Each row is a point. Two turns around zero, p and q, are shown by what they do to some points. Write where each new point lands after one turn and then the other. Backwards means that the second turn is done in reverse. Each puzzle has new turns, and all numbers are rounded.
In the rows, 128 means zero.

Turn p:
[ 95 152 122] -> [ 97 153 118]
[160 124 166] -> [159 127 167]
[147  73 124] -> [143  72 132]
[119 120 104] -> [119 117 105]
[138 146 127] -> [139 145 125]
[108 153 126] -> [110 154 122]
Turn q:
[112 141 154] -> [ 99 135 142]
[134 183  94] -> [141 188 108]
[106 108 125] -> [115 107 112]
[141 105 143] -> [135 104 146]
[147 103 124] -> [150 106 133]
Where do these land?
p, then q: [124  96 140] -> [119  96 136]
p, then q: [ 96 166 148] -> [ 89 164 127]
q, then p: [159 100 118] -> [162 104 138]
q, then p backwards: [ 96 137  98] -> [114 144  88]
q, then p backwards: [164 130 118] -> [162 136 140]
q, then p: [131 138 146] -> [120 138 144]

Turn p:
[162 116  93  86 138 121] -> [157 102 121  79 128 108]
[160 132 158 160 154 117] -> [167 138 152 157 151 143]
[119  95 151 133 104  87] -> [111 105 163 156 128  94]
[144 148 104 121 113 182] -> [141 136  94 106  88 158]
[ 98 114 139 115 120 149] -> [ 91 124 137 119 116 144]
[112 154 129 120 125  94] -> [118 154 126 129 141  93]
[102 136 123 160 141 146] -> [111 137 105 149 142 155]
Turn q:
[125 107 123 121  62 147] -> [114 109 138 138  65 150]
[106 120 145 122 144 134] -> [113 123 143 110 146 134]
[144 143  96 196 146  76] -> [141 129 103 203 165  90]
[116 148 143 104 125  93] -> [107 146 129 111 124  89]
[136 111 106 116 145 157] -> [140 120 107 114 135 163]
[147 125 151 118 140 128] -> [149 122 137 107 133 116]
[123 143 132 119 133 161] -> [134 148 139 114 128 154]
Where do these land?
p, then q: [119 163 116 126 123 143] -> [122 161 110 136 115 135]
q, then p: [129 126 107 115 153 133] -> [133 124 107 103 137 135]
p, then q: [ 80 108 138 163 142 119] -> [105 123 146 147 178 152]
q, then p: [138  68 124 113 129 109] -> [112  67 134 114 130 118]
q, then p: [133 130 141  92 149 119] -> [128 131 134  91 134 105]
p, then q: [163 153 144 122 163 132] -> [175 152 128 104 128 123]
p, then q backwards: [137 146 142 153 102 101] -> [142 156 126 157 109 106]
q, then p: [132  98 144 137  55 138] -> [103 103 154 171  74 125]
p, then q: [121 160  96 131 135 158] -> [127 157  92 132 115 156]

Turn p:
[138 142  95  97 128 123 134 127 169] -> [124 139 116 109 139 127 130 129 186]
[ 89 148 150 156 121 127 138 151 124] -> [100 147 149 160 111 132 148 139 108]
[115 136 161 100 132 150 142 150 122] -> [123 141 149 120 135 174 138 143 116]
[159 101 118  91 158  94 143 137 160] -> [143 108 140  88 171 109 135 153 165]
[101 145 153 143 107 134  87 149 107] -> [128 158 142 153  90 136 105 144  98]
[139  71  78  92 153 111 149  97 135] -> [110  83 100  65 163 103 119 122 147]
[146 103 120 152  98 136 133 118 123] -> [136  87 116 140 105 124 126 116 127]
[123 154 157 147 116 126 113  97 120] -> [138 147 149 149 115 125 118  90 113]
[137 156 128 105 137 112 142 146 104] -> [146 156 127 104 128 131 159 138 121]
[133 123 120 197 130 168  98 107 116] -> [131 113  91 192 123 119 100 104  99]
Turn q:
[133 115 119 160 139 124 126 132  93] -> [131 127 110 162 133 135 121 130  95]
[149 122 148 128  99 110 102 111  85] -> [150 115 133 119 107 116 110 102  78]
[137 101 142 175 114 107 110 103 122] -> [133  93 137 165 112 139 101 101 110]
[ 95 118 144  97 120 152 135 131 150] -> [ 96 125 146  92 123 145 145 138 143]
[110  98 124 167 156 104  91 126 101] -> [112  99 118 163 154 134  87 134  90]
[135 117 112 120 211 171 126 121 156] -> [120 151 116 130 207 174 131 126 160]
[126 169 103 107  87 153 143 140 148] -> [130 163 111  99  86 116 138 139 165]
[116 128 114 103 130 126 164 116 140] -> [112 125 117 118 133 115 165 122 150]
[121 175 151 106 119 143 161 142 147] -> [123 171 159 111 113 110 156 138 154]
[133 133 121 146 114  78  99 121 117] -> [141 101 124 144 119  91  92 123 114]
[152 133 131 100 119 140 150 166 150] -> [159 139 137 106 122 134 159 157 150]
Where do these land?
p, then q: [111 126 102 104 199 121 145 133 106] -> [109 154 104 118 186  92 148 153 121]
p, then q: [133 163 106 128 148 146 136 174  84] -> [143 177  85 142 116 110 156 154 129]
p, then q: [115 136 158 138 135 149 131 113 137] -> [110 145 140 143 132 146 116 109 116]
p, then q backwards: [165 114 145 137  85 112 163 138 143] -> [150  97 147 125  97 104 159 132 164]
q, then p backwards: [122  94 103 126 122 131 160 102  82] -> [123 130 103 160 131 153 168 118  86]
q, then p: [136 106 146 168 149 122 132 147 135] -> [136 109 126 172 138 134 129 140 102]
q, then p backwards: [117 129 163  90 101 111  79 116 123] -> [116  84 144  95 117  94 114  97 106]
p, then q: [ 84 153 120 129 131 129 106 132 164] -> [ 96 145 150 135 117 111  91 143 151]
p, then q: [156 122 120 111  79 143 104 124 160] -> [152 106 133 107 103 163 102 122 165]
q, then p: [139 137 118 148 130 116 124 101 146] -> [129 119 131 145 134 105 107 109 142]

Turn p:
[124 104 118 137 185 186 148 166 132 143 116 129] -> [142 154 157 123 171 179 166 133 128 156 112  97]
[158  88 144 109  96 125 110  94 155 106 135 126] -> [141  89 156 103  99 118 111 155 158 109 146 144]
[153 140 170  97  65 115 123  78 108  90  86 117] -> [138  79 136  82  64  74 110 119 102 107 109 141]
[152 103  88 117 154 156 158 153 111 154 139 131] -> [140 131 104 102 164 175 161 138 135 153 137 123]
[134 159 154 145 138 113 110 162 121 125 152 115] -> [154 174 120 151 134 107 116 132 110 116 135 132]
[129  88 105 105 131 156 108 155 119 148 102 139] -> [125 123 141  98 146 161 115 151 127 178 119 127]
[115 134 146 154 125 113 135 117 128 163 138 135] -> [128 129 127 164 119 118 141 105 129 145 148 141]
[103 121 115 152 114  91 158 145 146 117 138 144] -> [ 95 124 107 168 128 112 150 159 138 123 128 127]
[137 118 121 133 124  83 120  79 112 100  99 140] -> [127  60 117 136 130  99 104 120 127 112 113 128]
[116 165 129 132 124 103 124 120 147 133 126  89] -> [124 152 109 140 107  99 113 103 150 118 123 110]
[ 99 168 164  95 144 125 118 133 131 128 163 118] -> [110 178 145 118 138  98 118 102 115 104 155 130]
[104 138 124 150 107 127 118 110 115 110 150 114] -> [116 125 119 150 101 135 110 123 111 104 145 113]
[140 137  87 137 157 171 135 154 138 149 120 166] -> [125 146 126 129 163 188 149 125 135 143  95 150]
Turn q:
[138 106 123 118 139 145  91 109 168 107 165 170] -> [119 131 127 122 147 146 113 101 154  99 180 173]
[134 182  82 142 158 131 120 155 156  89 160 138] -> [120 171  95 125 132 169 139 168 152  94 113 172]
[163 150 105 185 130 125 125 160 111 124 140 124] -> [153 151  80 177 131 143 126 156 129 127 115 128]
[146 155 127 117 134  63 158 150 121 130 116 121] -> [166 151 120 111 125  87 159 153 115 113  95 123]
[131 154 171  98 121 108 150 109  97 158 122 108] -> [147 149 162 105 135 103 143 122  99 172 112 105]
[118 109 106 150 154 144 124 122 115 103 107 139] -> [101 100 104 143 140 134 110 123 122 115 107 145]
[126 118 143 116 135 166 100 139 147 147 114 157] -> [136  94 150 125 123 144 101 130 147 144 150 157]
[111 112 141 111 103 136 119 139 123 103 125 131] -> [119 120 149 128 102 136 118 118 105 109 140 127]
[ 73  92 148 109 109 126 162 107 118 147 132 146] -> [ 79 105 158 118 114  83 141 120 111 145 156 116]
[ 96 108 135 122  98 129  97  90 128 152 109 133] -> [108 116 137 106 112 108  85  99 137 146 148 105]
[128 110 112 101 124 131 118 117 103 139 136 127] -> [125 114 114 103 134 133 127 118 104 137 148 117]
[152 158 167 138 122 103 159 119 101 131 101  99] -> [158 152 147 143 130 105 143 118 107 154  77 106]
[140 122 105 183 165 132 127 172 155 121 151  63] -> [133 130 110 173 164 169 141 175 164  89 108  87]
[136 116 128 103 101 154 141 105 148 139 112 138] -> [126 106 138 114 103 133 143  91 144 148 140 133]
Where do these land?
p, then q: [126 114 119 106 122 129 101 141 123 121 157 113] -> [136 144 133 113 132 160 117 149 121 117 150 133]
p, then q: [139 143 114 110 144 146 161 117  98 139 162 212] -> [ 70  99 119 133 153 117 151 129  93 145 135 196]
q, then p: [124 113  98 112 105 145 163 149 125 157 115 115] -> [119 122 109 110 103 137 158 154 143 157 151 109]
q, then p: [151 128 112 107 126 135 112 120 126 145 111 114] -> [140 118 130  92 128 144 124 122 150 136 133 129]
p, then q: [137 126 139 121 106  31 162 130 151 147 114 132] -> [132 130  88 116 121  53 146 155 166  82 141 118]
q, then p: [120 119 117 108 108 123 161 116 153  80 130 106] -> [ 98 106 136 113  96 112 155 123 114  96 116 101]
q, then p: [139 128 102 145 105 138 141 139 116  96 138 115] -> [119 120 107 133 101 159 138 128 111 116 111 110]
q, then p: [120 118 114 133 108 150 106 119 148 160 129 110] -> [127 149 141 121 106 145 115 129 164 131 152 118]
p, then q: [119 122 149 118 121 151  85 132 152 131 106 167] -> [143 119 171 136 120 108  86 131 123 150 138 153]
q, then p backwards: [118 156 147 126 125 142 121 133 129 131 134 125] -> [121 120 134 128 123 149 109 147 141 137 126 131]
q, then p: [148 130 160 187 179 143 158 132 121 106 125 114] -> [156 118 147 189 151 135 153 114 120 143  80 106]
p, then q: [134 144 113 174 190  91 101 150 134 141 107 131] -> [148 121  95 151 174 125  96 135 175 133  81 134]
p, then q: [ 89 122 182 118 126 139  91  86  89 110 135 110] -> [131 167 151 133 156 123  95  97  74 127 155  90]

Turn p:
[130 136 114  99 105 139 159 158 107  93 104 115  82 111] -> [130 134 121 133 107 130 121 206 114 144 133 119 101 107]
[126 121 144 181 114 139 119 121 106  92 120 130 109 122] -> [142 112 132 163  93 124 140 145 155  94 134 116 122 148]
[173  80 136  94 113 114 129 127 135 152 166 117 138 127] -> [145 105 167  80 147  83 108 117 120 141 112 139 128 118]
[134  90 132 114 147 126 101  96 111 160 162 156 121 129] -> [139 120 146 123 150  95 122  92  90 113 107 140 115 164]
[110 139 137 186 147 127 117 112 128 143  99 146 134 162] -> [121 133 107 153 120 148 147  92 163 125 145 127 128 177]
[112 127 130 134 141 174 142  97 107  88 141  98 102 159] -> [161 131 138 145 157 151 136 166 133 102 128  76 120 154]
[125 156 181 125 128 102 106 129 143 143 114 121 156 107] -> [ 89 157 145 113  93 138 118  94 143 119 111 129 149 115]
[158 125 116 118 157 135 185 131 138 191 150 109 122 108] -> [117 134 171 121 171 112 139 105 118 176 154 124  87  96]
[ 68 109 136 105  98 116 130 140 105 113 125 134 147 111] -> [ 85  98 107 115 106 124 128 150  91 113 122 105 154 131]
[152 125 116 154 123 127 138  98 143  86  97 106 189  69] -> [120 110 119 146 118 115 180 122 177 115  80 117 143  64]
[121 177 137  80 145 134 141 110 146 113 153 114 127 158] -> [139 184 140 109 164 159 124 144 110 129 128 113 160 122]
[113 126 156 115 172 123 126 173 122 127 150 165 103 162] -> [103 143 143 152 152 134  75 142 112 132 148 155 140 173]
[142 159 122 121 105 114 132 160 120 120 134 137 141 115] -> [131 131 131 135  99 130 122 139 118 151 136 145 155 100]
[172 124  86 126 134 142 121 169 114 161  94 129 132 140] -> [150 106 111 137 125 139 108 119 137 194 119 154  95 120]
[111 125 105 150 123  88 116 108 131 132 106 110 132 135] -> [129 135  80 120 116 106 138 105 145 126 136 108 129 131]
[121 158 119 154 140 131  88 143 159 145 134 121 108 149] -> [148 148 109 132 126 160 100  95 140 111 160 144 120 130]
[109  98 110 119  83 145 128 104 162 118 127 168 133 113] -> [126  94 110  95 131 128 173 143 110  93 123 164 129 128]
Turn q:
[ 84 101 115 111 126  99 142 133 142 158 121 135 150 102] -> [120 151 115 119 121 118 148 146 143 165 108 147 175 114]
[144 126 113 152 121  98 142 145  89 165  94 154 102  99] -> [143 146 131 152  74 107 155 116 129 133  85 140 103 100]
[125 137 149 165 155 110 156 103 154 109 149 140 107 117] -> [ 98  98 114 144 133 100 143 127 158 154 152 119  97 137]
[124 105 117 121 132 113  90 119 130 130 144 122 119 114] -> [155 124  92 116 121 126 128 148 123 133 132 114 138 124]
[131 175 104 163 114 170  92 119 141 112 139 118 165 120] -> [116 155  94 129 145 151 103  91 120  93 181 145 118 117]
[104 107  99 125 128 141 109 121 131 147 108 124  87 148] -> [133 138 112 125 114 141 116 181 145 103 102 134 120 128]
[159 158  96 112 126 129 157 100 143 131 122 156 156  96] -> [126 111 117 115 152 136 157  76 148 127 118 165 125  97]
[ 83 146 169 162  92  99  96  93 152 162  94 104 120  96] -> [101 164  95  94  72  82  88 115 176 132 135 114 144 132]
[136  96 155 127 159 120  98 140 148  89 143 153 138 164] -> [149  96 126 153 169 100  95 155 101 145 142 121 132 147]
[150 102 155 146 109 161 132 157 131 149 171 112 122 153] -> [154 128 156 157 109 172 109 132 131 147 157 116 126 166]
[129 151 128 121 140 102 120 131  98 103 115 132 129 118] -> [123 129 129 117 131  95 145 118  96 115 123 117 118 113]
[140 133 163 107 127 152 149 160  85 111 124 164 106 119] -> [135 112 194 127 116 126 126 131  98 142 127 126  97  96]
[134 106 144 142 145 168 166  99 109 120 126  90 162 138] -> [ 85 132 132 135 153 177 113 104 120 153 109  96 120 146]
[151 172 138 101 144 158 117 152 147 122 150  98 156 153] -> [145 142 160 124 180 145 125 105 129  96 167 111 141 144]
[124 143 107  89 102 100 166 126 126 160 147 151 120 155] -> [142 123 156 100 121 129 173 133 141 129 109 177 135 158]
[129  92  97 105 128 127 115 148 124  79 100  94 109 156] -> [120  99 124 143 134 141 123 169  92  80 101 105 158 130]
Where do these land?
p, then q: [103 131 105 141 133 132 139 142 144 125  90 151  98 105] -> [115 126 126 145 106 139 155 167 129 121 148 159 109 113]
p, then q: [146 128 155 159 110 133 142 104 153  95 129 201 153 156] -> [104 103 165 162 172 115 112 112 126 162 126 188 138 150]
p, then q: [123 163  93  40 139 121 106  68 135 132 147 104 157 129] -> [119 162 139  94 166 132 162  75 111  92  75  95 110  78]
p, then q: [147 122 143 121 109 116 176 150 142 117 138 111 126 118] -> [145 137 150 126 120 110 141 131 141 159 154 116 164 118]
q, then p: [134 130 135 133 105 157 102 137 109 113 139 109 133 115] -> [161 116 146 132 115 137 123 131 104 112 112 107 132 118]
p, then q backwards: [122 143 135 131 108 139 102  88  80 163  96 128 154 120] -> [165 109 129 138 109  97 156 113  75 146 130  98 128 114]
q, then p: [113 109 154 132 114 133 122 157 114 152 140 177 109 114] -> [125 125 163 113  80 119 118 108 115 140 144 163 117 126]
p, then q: [100 117 149 133 177 143 142 128 148 134 144 128 111 114] -> [ 99 132 121 127 146 107 125 164 123 134 157 101 100 128]
p, then q: [124 115 152 104 169 127 100 134 146 139  87 108 128 140] -> [124 144 114 106 148 114 101 163 153  83 123 129 125 111]
p, then q backwards: [187 174  59 134 109 135 121 107 143 155 134 107 140 133] -> [169 127 115 106 142 127 104 134 113 177 162 170 151  67]
q, then p backwards: [130 123 122 138 120 133 164 155 132 114 136 111 107 173] -> [111 121 165 148 134 162 142 129 107 113 131 161 119 129]
p, then q backwards: [112 123 144 153 122  85 147 156 137 110 139 110  61 122] -> [ 85 165 153 166 127 134  87 148 150 116 134 126  91 132]
q, then p: [119 112 139 164 104 112 133 160 143 121 135 111 164 154] -> [145 109 122 138 118 141 139  90 134 131 145 114 174 160]
p, then q backwards: [119 130 140 127 181 122 122 141  94 106 138 159 140 113] -> [128 104 126 160 139 122 145 159 136 113  91 126 155 159]
q, then p: [143 100  94 111 120 132 102  95 100 145 128 106 139 113] -> [158 118 110 129 133 151 146 146 119 161  92 123 102 106]

Turn p:
[ 95 105  88 109  97 101 116 134 124 108  80 123 150 139] -> [ 90 132 153  75 113 137 135 141 142 150  81 132 147 119]
[120 137 107  95 117 129 105 115 161 146 106 100 149 163] -> [115 105 159 120  97 154 136 175 130 152 118 115 113 133]
[125 146 147 128 100 102 112 157 102 126 151 165 152 124] -> [161 123  94  88 125 104 133 136 121 121 136 123 162 104]
[111 114 104 125 140 116 132 158 152 144 150 148 159 145] -> [110  86  94 101 133 145 139 147 127 123 130 147 127 135]
[131 147 102 125 137  89 116  95 142 110 123  98 133  96] -> [145 130 145 114 146 157 142 104 124 157  98  92 103 128]
[122 120 165 151 135  96 126 156  97 151 155 146 125 156] -> [132 109 107 110 137  75 132 134  88  95 145 130 140 130]
[125 105 154 161 142 168 141 122  98 160  90 135 136  97] -> [ 86 153 127 167 147 119 114 114 128 122 154 110 180 144]
[156 141  86 162 151 101 112 100 152 122 156 148 114 150] -> [152  94 107 126 114 130 125  92 100 166 116 142  93 160]
[155 162 106 138 161 134 131  96 106 139 145  88  90 115] -> [145 168 140 153 138 140 136 104  92 149 150 115  78 149]
[119 124 148 157  94 119 164 162 101 149 158 153 165 150] -> [113 126  61 105 105  97 130 141 118  85 138 118 150 120]
[149 101 158 131 155 116 153  93 159 107 110 141 106 160] -> [117  83 159 168 111 105 131  87 134 112 113 139 111 126]
[148 154 120 133 108 157 142 158 143 169 156 124  90  84] -> [158 169  81 175 155 136 145 161 132 133 134 141 120 140]
[146 160 149 113 143 163 141 141 115 111 101 101 112 111] -> [145 171 163 150 127 140 146 123 151 107 156 125 131 136]
[157  96 144  92 110 150 106 142 157  94 150 114 119 140] -> [160 115 152 144 116 155  96 150 134  97 107 165 122 104]
[ 78 115 133 126 107 158 112 120 140  86  88 111 127 101] -> [111 150 166 115 146 133  91 134 190 135 106 117 143 129]
[110 120 139 103 150 150 140  97 101 125 127 152 122 118] -> [105 133 140 138 139 119 117 106 138 142 165 134 128  91]
Turn q:
[146 104 103 163 120  98 137 173 108 109 161 121 136 140] -> [121 117 113 122  85 101 116 139  95 164 139 123  84 115]
[133 147  90 161  85 100 163 119 106 162 120 110 111 154] -> [124 128 135  60 137 147 101 107 109 144 113 100  84 126]
[142 102 134 154 115 109 152 122 142 135 104 171 111 136] -> [129 135 108  89 142 118 140 121 146 124 150 140 110  83]
[117 144 123 105 119 146 120 150 114 102 133 140 107  88] -> [136 142 146 179 135 148 115 130 139 145 127 151 112 125]
[122 101 154  86 121 171 169 125 110 171  90 154 140 139] -> [147 103 168  97 148 153 151 174 185 115 136 122 144 109]
[161 104 139 111 146  97 101 142  91 135  94 108 136 110] -> [143  96 152 137 165  97 134 141  89 148 161 129 140 128]
[128 123 105  88 154 107 128 166 159  91 127 151 137 102] -> [114 163 119 182 130 105 127 146 140 165 143 114 145 100]
[116 132  99 106 163 168 100 144 152 168 156  96  88 133] -> [128  96  88 165 140 154 132 124 159 143 116  90 126 186]
[104 123 115 161 148 154 147 152 134 108 104 131 130 157] -> [ 88 124 140 126 111 106 160 122 156 125 112 120  97 125]
[151 147 135 128 100 167 123  98 106 119 165  97  99 123] -> [146 106 127 147 121 174  95 122 106  84 116 134 104 146]
[119 156 140 115 153 132 118 117 110  93 124 135 154 126] -> [ 99 149 156 151 123 128 137 140 110 114 128 147 151 138]
[ 89 105 133 120 134 131  96  97 169 134 129 112 125 159] -> [115 103 105 124 115 120 129  86 156 116 116 120 179 140]
[125 118 122 110 151 108 115  89 169 136 147 140 154 140] -> [118 141  88 121 119 130 136 126 123 122 128 113 189 122]
[158 137 166 158 120 129 109 132 125  90 117  92 156  92] -> [160 135 150 156 125  82 132 122  81  92 116 149 118 129]
[111 127 178 126 145  90 148 122 139 111 103 142 137 117] -> [134 166 153 118 126  98 145 114 137 115 169 140 153 118]
[141 155 147 118 110 157  98 114 134 145 157 124 143 168] -> [122 112 108 115 121 136  95 154 131  93 100 143 148 164]
[114 151  94 164  90 111 154 113 109 167 145 152 112  91] -> [155 161 119  86 134 180 129 108 113 164 109 141  91 121]
Where do these land?
q, then p: [132 118  96 128 118 110 150 146 141 135 135 122 134 171] -> [122 142 148 117 151 140 133 174 121 140 104 121 116 120]
q, then p: [ 87 160 124  88 111 147 129 150 144 157  95 129 139 108] -> [135  83 153 160 116 134 157 145 141 118 145 102 145 167]
p, then q backwards: [ 85 150 142 150 109 141 122 116 140 154 152 106 158 109] -> [164 135 107  95 139 124 152 150 154 158 139 118 112 156]
q, then p: [153 134 100  92 105 104  82  95 113 116 153 148  88 142] -> [115 124 123 103 152 152  70 129 110 174 166 145 150 142]
p, then q: [ 78  88 128  94 130 110  92 155 141  84  92 164 107 112] -> [144 159 120 136 153  95 170 155 165 132 159 140 197 114]
q, then p: [130 121  93 152 127 104  96  87  99 119 150  86  95  91] -> [ 93 166 133 148 109 116  80  95  82 155 156 120 128 118]
q, then p: [129 118 144 143 129 122 154 117 159 150 163 112 127  96] -> [151 157 120 144  84 157 137 120 116 131 115 128 109 127]
q, then p backwards: [108 149 130 164 170 139 122 157 106 121 125 116 127  89] -> [153 156 106 135 155 118 146 127 137 149 103 110  79 140]
p, then q backwards: [106 114 143 132 156 168 143 114 142  92 148 156  99 165] -> [119 118 168 136 101 131 108 159 119  94 122 134  77 154]
p, then q: [149  85 117  97 129 156 144 110 135 131 114 154 143 165] -> [156 125 131 118 105 139 141 111 153 145 102 182 128 100]
p, then q: [153  95 137 140 173 128 143 151 121 110 161 104 147 160] -> [ 90 100 141 161  99 153 119 120 124 108 145 165 126  97]
q, then p: [143 151 118  95 108 119 151 138  91 104  89 131 152 113] -> [157 133 145 133 171 106 135 134 128  99 164 107 161 134]
p, then q backwards: [137 143 154 165 148 112 143 107 137 154 124 165 145 100] -> [126  94 113 118 165 114  99 122 163 137 122  95 106 122]
q, then p: [154 131 124 126 104 154 120 159 156 118 104 149 138 160] -> [135 110 147 107 168 130 154 128 146 139  94 145 142 148]
p, then q: [153 151 150 138 123  91 116 101 132 151 105  98 129 113] -> [146 110 164 104 130 110 133 124  99 102 137  99 105 146]
p, then q: [150 140 148 145 107 143 142 146  92 152 137 109 120 154] -> [108 146 146 125 109 124  85 129  97 141 122 142  98 132]
